Each point is reached from the start by the listed moves, each made once or not at all, plus a little noise. Is the number of moves made odd or even? Then give how often each move was made.

Moves:
(1): [ 0.85 -0.36  0.13  0.18]
(2): [ 0.28  0.92 -0.02  0.16]
Start: [-0.06 -0.14  0.01 -0.40]
Points:
[-0.06 -0.11  0.02 -0.39] -> even (0, 0)
[ 0.22  0.75  0.04 -0.26] -> odd (0, 1)

Moves:
(1): [ 0.79 -0.04 -0.05 -0.16  0.05 -0.11 -0.29 -0.14]
(2): [ 0.01  0.80  0.09  0.10  0.03  0.05  0.12 -0.02]
(3): [ 0.06 -0.06  0.58  0.11 -0.16 -0.34  0.20  0.02]
(4): [ 0.11 -0.09 -0.22  0.89  0.02  0.01 -0.08 -0.04]
(5): [ 0.03 -0.14  0.16  0.01  0.82 -0.09  0.11 -0.15]
(6): [ 0.07 -0.22  0.38  0.09 -0.05  0.65 -0.10  0.19]
(7): [ 0.08 -0.13 -0.15 -0.03  0.11  0.15  0.77  0.09]
(8): [ 0.04  0.06  0.13 -0.13 -0.03 -0.20 -0.23  0.93]
Start: [-0.11 -0.30 -0.20 -0.19 -0.14  0.26  0.08 -0.07]
Points:
[ 0.87 -0.56 -0.35  0.57  0.76  0.15 -0.15 -0.39] -> odd (1, 0, 0, 1, 1, 0, 0, 0)
[ 0.79  0.21 -0.19 -0.26  0.90  0.26  0.83 -0.30] -> even (1, 1, 0, 0, 1, 0, 1, 0)
[ 0.20  0.17  0.35  0.69  0.63 -0.13  0.91  0.71] -> even (0, 1, 1, 1, 1, 0, 1, 1)
[ 0.84 -0.55  0.06  0.68 -0.22 -0.20 -0.07 -0.26] -> odd (1, 0, 1, 1, 0, 0, 0, 0)

Moves:
(1): [ 0.93 -0.28  0.24  0.27  0.05  0.02 -0.26  0.32  0.28 -0.05 -0.15 -0.28
  0.22 -0.36  0.05]
(2): [ 0.26  0.75 -0.13 -0.10 -0.20  0.23  0.04  0.24 -0.08 -0.12 -0.06 -0.38
  0.03 -0.06 -0.11]
(3): [-0.16  0.05  1.24 -0.38 -0.12  0.03  0.14  0.17  0.11  0.05  0.19 -0.03
 -0.46 -0.04  0.00]
(4): [-0.01  0.06  0.06  0.78  0.07  0.12  0.21 -0.09 -0.08  0.08  0.15 -0.12
 -0.03 -0.09  0.20]
(5): [ 0.13  0.00  0.00  0.18  0.88 -0.30 -0.05  0.07  0.30 -0.11 -0.23 -0.29
 -0.15  0.01 -0.35]
(6): [ 0.27 -0.26 -0.02 -0.09  0.09  0.64  0.15  0.34  0.15  0.05  0.13 -0.10
 -0.05  0.37 -0.07]
(7): [ 0.35 -0.18 -0.04 -0.08  0.07 -0.18  0.72 -0.46  0.17 -0.12 -0.16  0.13
 -0.01  0.12  0.16]
(8): [-0.25  0.06  0.01 -0.04 -0.37 -0.45  0.04  1.09 -0.20  0.08 -0.18  0.34
  0.04  0.08  0.01]
(9): [-0.12  0.06  0.04  0.17 -0.32 -0.05  0.16 -0.08  0.99  0.01  0.01  0.16
 -0.19 -0.06  0.01]
(10): [-0.17 -0.04 -0.01 -0.07 -0.16 -0.05  0.15 -0.04 -0.07  1.04  0.11 -0.03
 -0.18 -0.15 -0.28]
(11): [ 0.34  0.03 -0.12 -0.13 -0.17 -0.25  0.19  0.27 -0.02 -0.34  0.97 -0.17
  0.13 -0.21 -0.30]
(12): [ 0.14  0.16  0.03  0.16  0.15  0.02  0.04 -0.15 -0.09  0.26  0.22  0.83
 -0.09 -0.03  0.13]
Start: [ 0.17  0.04 -0.24  0.31  0.80  0.82 -0.11 -0.22 -0.14 -0.11 -0.31  0.13
 -0.27 -0.40  0.27]
Points:
[ 0.89  0.30 -0.37 -0.02  0.59  1.44  1.01 -0.14  0.06  0.69 -0.34 -0.25
 -0.51 -0.14 -0.05] -> even (0, 1, 0, 0, 0, 1, 1, 0, 0, 1, 0, 0)
[ 0.53  0.00 -0.25  0.52  1.63  0.69  0.15  1.17  0.01  0.07 -0.41  0.92
 -0.50  0.00 -0.06] -> even (0, 0, 0, 0, 1, 1, 0, 1, 0, 0, 0, 1)
[ 0.53  0.41 -0.36  0.00  0.54  1.71  0.29  0.34 -0.14  0.83 -0.19 -0.42
 -0.44 -0.28 -0.20] -> odd (0, 1, 0, 0, 0, 1, 0, 0, 0, 1, 0, 0)

Moves:
(1): [ 0.76 -0.14  0.15  0.10 -0.19 -0.05  0.11  0.37 -0.13 -0.29 -0.31 -0.13
  0.53 -0.08 -0.05 -0.11  0.03  0.05  0.02  0.02  0.24 -0.19 -0.01]
(2): [ 0.34  0.80  0.05 -0.26  0.29 -0.23  0.14  0.31  0.11 -0.18 -0.04 -0.03
  0.37 -0.08  0.42  0.11  0.53 -0.15 -0.07 -0.19 -0.02 -0.08 -0.23]
(3): [-0.13 -0.11  0.52  0.29  0.34 -0.01  0.05 -0.08  0.08  0.13  0.10 -0.33
 -0.20 -0.08  0.00  0.17  0.04  0.03 -0.02  0.16 -0.13  0.25 -0.01]
(4): [-0.01  0.16  0.01  0.35  0.10  0.15 -0.04 -0.07  0.01 -0.15 -0.16 -0.03
 -0.04  0.43  0.04  0.01  0.29 -0.34  0.02 -0.14 -0.19 -0.09  0.29]
(5): [-0.05 -0.07 -0.29 -0.26  0.43 -0.04 -0.10 -0.03  0.16 -0.27  0.13 -0.25
 -0.12 -0.15 -0.08 -0.01 -0.08  0.07  0.09 -0.28  0.13 -0.10  0.00]
(6): [ 0.00 -0.01 -0.14 -0.20  0.01  0.56  0.37  0.18  0.20  0.06  0.25  0.35
 -0.10 -0.23  0.22  0.26  0.04 -0.02  0.02  0.06 -0.02 -0.02  0.31]
(7): [-0.08 -0.20 -0.10 -0.18 -0.10 -0.61  0.56  0.06 -0.06 -0.24 -0.18 -0.03
  0.09 -0.07  0.10 -0.28 -0.07 -0.37  0.24  0.25  0.27  0.00 -0.06]
(8): [-0.15 -0.09 -0.24 -0.13  0.06 -0.06  0.41  0.82 -0.25 -0.15 -0.32 -0.06
 -0.11 -0.41  0.37 -0.08  0.14 -0.16 -0.30  0.15 -0.08  0.36 -0.10]
(9): [ 0.13  0.09 -0.15  0.08 -0.17 -0.37 -0.24  0.05  0.63 -0.26 -0.02 -0.08
 -0.32 -0.22 -0.46  0.00  0.29  0.10 -0.11  0.23  0.11  0.08  0.05]
(10): [ 0.18  0.23 -0.17  0.02  0.20  0.05  0.32  0.03  0.19  0.75 -0.30 -0.19
 -0.07 -0.18 -0.11 -0.36 -0.11 -0.08  0.28 -0.13 -0.19  0.23 -0.12]
(11): [-0.18  0.45 -0.07  0.07 -0.01 -0.06  0.20  0.06  0.06  0.02  0.46 -0.19
  0.30  0.17  0.06 -0.08  0.13  0.11 -0.13 -0.27 -0.14  0.02  0.09]
(12): [-0.22  0.05  0.15  0.19  0.21 -0.35  0.12  0.06  0.26 -0.09  0.09  0.60
  0.48 -0.13 -0.21 -0.01  0.06  0.32 -0.10 -0.03 -0.36  0.41 -0.24]
(13): [-0.37 -0.16  0.21 -0.36 -0.07  0.11  0.04 -0.26 -0.07 -0.16 -0.14 -0.48
  0.58 -0.16 -0.25  0.00  0.19 -0.13 -0.06  0.09  0.24  0.07  0.10]
(14): [-0.37 -0.11 -0.07 -0.08  0.25 -0.01  0.12  0.15  0.02 -0.05 -0.09 -0.07
 -0.07  0.57  0.07  0.24  0.01 -0.02 -0.15  0.50  0.03  0.06 -0.25]
(15): [-0.09 -0.16 -0.08  0.12  0.04 -0.37 -0.26 -0.22  0.62  0.00 -0.22  0.01
 -0.01 -0.09  0.60 -0.50  0.07 -0.06  0.02  0.10  0.17  0.25  0.14]
(16): [ 0.28 -0.35 -0.14  0.30  0.28 -0.12 -0.22 -0.23  0.27  0.09 -0.03 -0.24
  0.30 -0.46  0.29  0.80  0.21  0.01 -0.23  0.41  0.04 -0.11  0.02]
(17): [ 0.26 -0.55 -0.18  0.00  0.23 -0.07 -0.13 -0.04 -0.08  0.29  0.33  0.12
 -0.02  0.00 -0.01 -0.28  0.77  0.20  0.19 -0.13  0.00 -0.28 -0.33]
(18): [-0.38  0.21  0.07  0.12  0.01  0.22  0.37 -0.03 -0.08  0.04 -0.28  0.02
 -0.36  0.02 -0.23 -0.22  0.07  0.34  0.06  0.03  0.49 -0.24 -0.02]
(19): [-0.08  0.33 -0.22 -0.16 -0.15 -0.30 -0.37  0.26  0.21  0.06 -0.15 -0.02
  0.00  0.23  0.25  0.08  0.20  0.40  0.71  0.14  0.01 -0.44  0.09]
(20): [ 0.22  0.39 -0.43  0.10  0.12  0.14 -0.30 -0.05 -0.07 -0.19  0.02 -0.09
 -0.10 -0.12  0.09 -0.31 -0.26 -0.46  0.16  0.72  0.18  0.21  0.10]
Start: [-0.10 -0.46 -0.20  0.09 -0.03  0.33 -0.43 -0.47  0.08  0.27 -0.03 -0.10
 -0.20  0.05  0.06  0.27 -0.39  0.54  0.21  0.01 -0.21  0.58 -0.42]
Points:
[ 0.45  0.46 -1.27  0.05  0.65  0.15 -0.05  1.04  1.03 -0.37 -1.22 -0.36
  0.30 -0.60  1.97  0.52  0.60  0.34  0.44  2.02  0.80  0.42 -0.34] -> even (1, 1, 0, 0, 0, 1, 0, 1, 0, 0, 0, 0, 0, 1, 1, 1, 0, 1, 1, 1)
[-0.63 -0.35 -0.01  0.60  0.89 -0.52  1.08 -0.40  0.42  1.17  0.27 -0.12
  0.05 -0.25 -0.35 -0.78  0.50  1.16  0.74 -0.05 -0.24  1.00 -1.07] -> odd (0, 0, 1, 0, 0, 0, 1, 0, 0, 1, 1, 1, 0, 0, 0, 0, 1, 1, 0, 0)
[-0.25 -0.88 -0.94  0.15  0.66 -0.69 -0.24 -0.78  0.81 -0.05  0.31 -0.41
  0.00  0.33  0.73 -0.88  0.75  0.14  0.57 -0.42  0.09  0.42 -0.36] -> even (0, 0, 0, 1, 1, 0, 1, 0, 0, 0, 1, 0, 0, 0, 1, 0, 1, 0, 0, 0)
[-0.06 -0.15 -1.59 -0.30  1.83 -0.78 -0.15 -0.34  1.73  0.22 -0.55 -0.44
  1.09 -0.47  1.45 -0.06  1.43 -0.03  1.40  1.44  0.06  0.74 -0.66] -> even (0, 1, 0, 1, 1, 1, 1, 0, 0, 1, 0, 1, 1, 1, 1, 1, 1, 0, 1, 1)
